Each row of a before or after table is a point. The points were changed in one or more steps. Then noise was added and the rows were shuffled. The steps act on columns, c1 being the first. What was done? A step turns or swaps two columns, mirrors them in a line or flattens them onto one, adds a multiple of one to another, or multiplies or shifts one. Angles are multiples of 10 degrees, from the lower column toward the higher: turns from -170 to 170, lines from 10 to 170 but not 90. Use the fewest steps. Two steps may share a column if one is a turn and the other turns, adds or multiplies; they go together, in the order done. Otherwise the lowest column goes first.

Before (10 x 2)
[[-0.12  0.05]
 [ 0.56  0.61]
 [ 0.35  0.49]
 [ 0.09  0.05]
 [ 0.93  0.55]
 [ 0.00 -0.24]
 [-0.25  0.80]
 [-0.09  0.17]
 [ 0.98  0.02]
 [ 0.73 -0.35]]
After (10 x 2)
[[ 0.61  0.71]
 [-0.12  0.15]
 [ 0.95  0.14]
 [ 0.35  0.60]
 [ 0.06  0.16]
 [ 0.00  0.33]
 [ 0.00 -0.14]
 [ 0.78 -0.30]
 [ 0.93  0.65]
 [-0.28  0.90]]
Steps: shift c2 by 0.10

Before (12 x 6)
[[-0.10 -0.16 -0.15 -0.26  0.21 -0.04]
 [ 0.50 -0.56  0.60 -0.25  0.23  0.10]
 [ 0.39 -0.49  0.19 -0.09 -0.04 -0.18]
 [-0.02 -0.13  0.58  0.36 -0.15 -0.47]
 [-0.95  0.40  0.29  0.45 -0.46  0.37]
 [-1.40  0.92  0.09  0.15 -0.50  0.59]
 [-0.37  0.78  0.24  0.02 -0.11  0.48]
 [ 0.50 -0.44  0.71 -0.82  0.06 -0.81]
 [ 0.31  0.08  0.16 -0.40 -0.27 -0.29]
 [-0.11  0.36 -0.27 -0.26  0.31 -0.17]
 [ 0.20  0.31  0.38  0.03  0.15 -0.23]
 [-0.04 -0.18  0.44 -0.25  0.57 -0.23]]
After (12 x 6)
[[ 0.30 -0.24  0.01 -0.17  0.19 -0.07]
 [ 0.23  0.81  0.32  0.22 -0.11  0.33]
 [ 0.59 -0.49 -0.95  0.35 -0.01 -0.61]
 [ 0.25  0.10 -0.51  0.03 -0.22 -0.12]
 [-0.07 -0.49 -0.41  0.21 -0.07 -0.20]
 [ 0.61  0.90  1.22  0.13 -0.47  0.40]
 [ 0.13 -0.54 -0.71  0.44  0.22  0.06]
 [ 0.15  0.35 -0.02 -0.37  0.28 -0.11]
 [-0.04  0.29 -0.18  0.37  0.14 -0.18]
 [ 0.40 -0.22 -0.20  0.32  0.57 -0.16]
 [-0.13 -0.14  0.08  0.66 -0.17 -0.38]
 [ 0.22  0.43  0.99  0.37 -0.51  0.25]]
Steps: turn c3 and c4 by 70 degrees; turn c1 and c3 by -120 degrees; multiply c6 by 0.7

Before (14 x 12)
[[-0.12  0.64 -0.93  0.10  0.34  0.21 -0.17  0.60 -0.21 -0.04 -0.12  0.77]
 [ 0.53  0.10  0.10 -0.76  0.44  0.32  0.07  0.41  0.56 -0.02 -0.87  0.20]
 [-0.22  0.19  0.47  0.09  0.22  0.67 -0.05  0.55 -0.11  0.36 -0.04  0.73]
 [ 0.57  0.23 -1.17  0.26 -0.69  0.36  0.30 -0.26  0.44 -0.99  0.14  0.47]
 [ 0.54  0.45  0.24 -0.25  0.70  0.04  0.13 -0.37  0.00  0.18 -0.02 -0.81]
 [ 0.48  0.00  0.06 -0.13 -0.45 -0.20 -0.67  0.40 -0.09 -0.35 -0.38  0.41]
 [ 0.01  0.71 -0.67 -0.37  0.02  0.50 -0.06 -0.38 -0.17  0.20  0.14 -0.15]
 [-0.35 -0.27 -0.39 -0.44  0.12  0.49  0.28 -0.06 -0.80 -0.01  0.18 -0.36]
 [ 0.16 -0.41 -0.39 -0.63  0.17  0.53  0.29  0.22 -0.21  0.22  0.79  0.53]
 [-0.64  0.71  0.06 -0.47  0.16  0.17  0.33  0.77  0.15  0.40 -0.09  0.41]
 [ 0.38  0.77 -0.43  0.07 -0.58  0.52  0.49  0.89  0.08  0.06  0.12  0.64]
 [ 0.13  0.89 -0.40 -0.17  0.10  0.44 -0.24  0.46  0.38  0.15  0.23 -1.01]
 [ 0.02 -0.01  0.22  0.51 -0.11  0.08  0.36 -0.49 -0.01  0.43  0.30 -0.52]
 [-0.43  0.31  0.29  0.36 -0.61  0.43  0.30  0.23 -0.59 -0.28  1.09  0.09]]
After (14 x 12)
[[ 0.10  0.56 -0.28  0.40  0.60  1.06  0.63 -0.10  0.02  0.32  0.45  0.07]
 [ 0.82  0.06  0.08  0.05  0.72  0.10  0.12 -0.73  0.43 -0.47  0.51  0.68]
 [ 0.31  0.90  0.37 -0.44 -0.06 -0.11  0.01 -0.77  0.41  0.07  0.21  0.42]
 [-0.03 -0.03  0.43  0.53  0.05  0.31  0.11  0.52  0.32  0.18  0.09 -0.54]
 [ 0.26 -0.41 -0.34 -0.11  0.58 -0.40 -0.20 -0.32 -0.59  0.06 -0.19  0.45]
 [ 0.65 -0.27  0.17 -0.29 -0.78  0.01  0.03  0.25  0.14  0.22  0.04 -0.77]
 [ 0.84  0.30  0.17 -0.21 -0.03  0.23 -0.44 -0.52 -0.06 -0.40  0.44 -1.01]
 [ 0.64  0.35  0.18 -0.40 -0.06  0.12  0.13  0.36 -0.08 -0.68  0.50 -0.17]
 [ 0.46 -0.39 -1.02  0.26  0.63  0.12 -0.30  0.39  0.46 -1.16  0.38  0.44]
 [ 0.35 -0.36 -0.04 -0.73 -0.35 -0.88 -0.49 -0.47  0.23  0.09  0.30  0.25]
 [ 0.08  0.22  0.42  0.09 -0.13 -0.07  0.06 -0.57 -0.12  0.45  0.66  0.75]
 [ 0.46  0.41 -0.03  0.08 -0.20 -0.12  0.13 -0.64 -0.22 -0.97  0.30  0.74]
 [-0.39  0.18 -0.03 -0.45 -0.15  0.15  0.86  0.04 -0.02 -0.40  0.48 -0.40]
 [-0.32 -0.33  0.20 -0.65 -0.12  0.79  0.29 -0.23  0.18 -0.39  0.53  0.57]]
Steps: turn c1 and c2 by -60 degrees; swap c3 and c10; turn c5 and c8 by -170 degrees; swap c6 and c11; turn c7 and c9 by 70 degrees

Before (11 x 20)
[[-0.85  0.21 -0.30 -0.13 -0.25  0.19  0.12 -0.24  0.01 -0.37 -0.22  0.18
   0.46 -1.15  0.12 -1.16 -0.14  0.16  0.37 -0.59]
 [-0.04 -0.56 -0.64  0.20 -0.20 -0.21  0.59 -0.29  0.28  0.17  0.25 -0.26
  -0.29  0.08 -0.65  0.27  0.44 -0.35  0.45  0.32]
 [ 0.01  0.00 -0.02  0.53 -0.08 -0.05 -0.19  0.14  0.07  0.46  0.36 -0.21
   0.10 -0.07  0.01 -0.51  0.23 -0.73  0.95 -0.04]
 [-0.06  0.51 -0.25 -1.09 -0.08  0.09 -0.28  0.04 -0.09 -0.81 -0.19 -0.16
  -0.61  0.57  0.27  0.48 -0.62 -0.56  0.02 -0.61]
 [-0.22  0.84 -0.11 -1.29 -0.35 -0.30 -0.37  0.02  0.10  0.00 -0.01  0.16
   0.11  0.38 -0.16  0.79 -0.12 -0.28 -0.04 -0.80]
 [-0.65 -0.23  0.19 -1.40  0.11  0.24 -0.51 -0.27  0.13 -0.45 -0.24  0.41
  -0.18  0.47  0.03  0.79  0.01 -0.35  0.53 -1.11]
 [ 0.32 -1.08 -0.80  0.30  0.68 -0.44 -0.01  0.00 -0.17  0.41  0.56  0.06
  -0.08 -0.61 -0.20 -0.16  0.12 -0.24  0.38  0.22]
 [ 0.22 -0.80 -0.25  0.09 -0.53 -0.44 -0.37 -0.33  0.14  0.38 -0.06  0.04
  -0.23 -0.06 -0.48 -0.88  0.21 -0.26  0.31  0.12]
 [-0.29  0.43 -0.32 -1.00  0.18  0.46 -0.34 -0.57 -0.11 -0.35  0.37  0.50
  -0.33  0.66 -0.15  0.44 -0.06 -0.66 -0.38 -0.35]
 [ 0.10 -0.67 -0.49  0.34 -0.20  0.19  0.11  0.33  0.42  0.83 -0.04 -0.27
   0.05  0.24  0.07 -0.31  0.19 -0.39 -0.06  0.15]
 [ 0.19 -0.54  0.06  0.10  0.44 -0.05  0.11 -0.41  0.02  0.33 -0.07 -0.56
   0.24 -0.18 -0.51 -0.40  0.20  0.08  0.26  0.35]]
After (11 x 20)
[[-0.05 -0.18 -0.53 -1.10 -0.06  0.19  0.23  0.05 -0.12 -0.84 -0.17  0.51
  -0.64 -0.61  0.14  0.52 -0.61 -0.58  0.04 -0.99]
 [-0.22  0.16 -0.18 -1.28 -0.35  0.46 -0.10  0.04  0.11 -0.02 -0.01  0.85
   0.13 -0.20  0.37  0.76 -0.13 -0.29 -0.01 -0.98]
 [ 0.34  0.06 -1.59  0.24  0.68  0.23 -0.37 -0.01 -0.16  0.41  0.57 -1.06
  -0.06  0.56 -0.23 -0.13  0.11 -0.24  0.40  0.09]
 [-0.27  0.50 -0.59 -1.00  0.17  0.05  0.61 -0.58 -0.12 -0.35  0.36  0.43
  -0.30 -0.44  0.55  0.46 -0.05 -0.67 -0.39 -0.81]
 [ 0.10 -0.27 -0.96  0.36 -0.22 -0.22  0.11  0.34  0.40  0.86 -0.02 -0.67
   0.03 -0.21  0.12 -0.28  0.20 -0.40 -0.01 -0.13]
 [ 0.21  0.08 -0.48  0.07 -0.55  0.54 -0.19 -0.31  0.14  0.37 -0.03 -0.80
  -0.21  0.37  0.35 -0.87  0.25 -0.25  0.30 -0.07]
 [-0.63  0.41  0.39 -1.40  0.08  0.32  0.48 -0.27  0.11 -0.48 -0.20 -0.23
  -0.17 -0.40  0.29  0.77 -0.01 -0.38  0.56 -1.40]
 [-0.83  0.17 -0.57 -0.12 -0.25 -0.20  0.10 -0.24  0.02 -0.37 -0.27  0.20
   0.49  0.81 -0.83 -1.16 -0.14  0.15  0.36 -0.52]
 [ 0.03 -0.22 -0.08  0.53 -0.06  0.21  0.05  0.11  0.07  0.43  0.37  0.01
   0.09  0.03 -0.05 -0.48  0.24 -0.72  0.93 -0.52]
 [-0.04 -0.27 -1.28  0.20 -0.20 -0.44 -0.49 -0.26  0.26  0.17  0.24 -0.56
  -0.30  0.32  0.54  0.28  0.44 -0.36  0.44  0.06]
 [ 0.19 -0.57  0.14  0.08  0.43 -0.08 -0.08 -0.38  0.03  0.34 -0.08 -0.55
   0.24  0.45  0.25 -0.38  0.21  0.10  0.25  0.40]]
Steps: swap c2 and c12; multiply c3 by 2; turn c6 and c7 by 120 degrees; turn c14 and c15 by 140 degrees; add 0.7 times c18 to c20
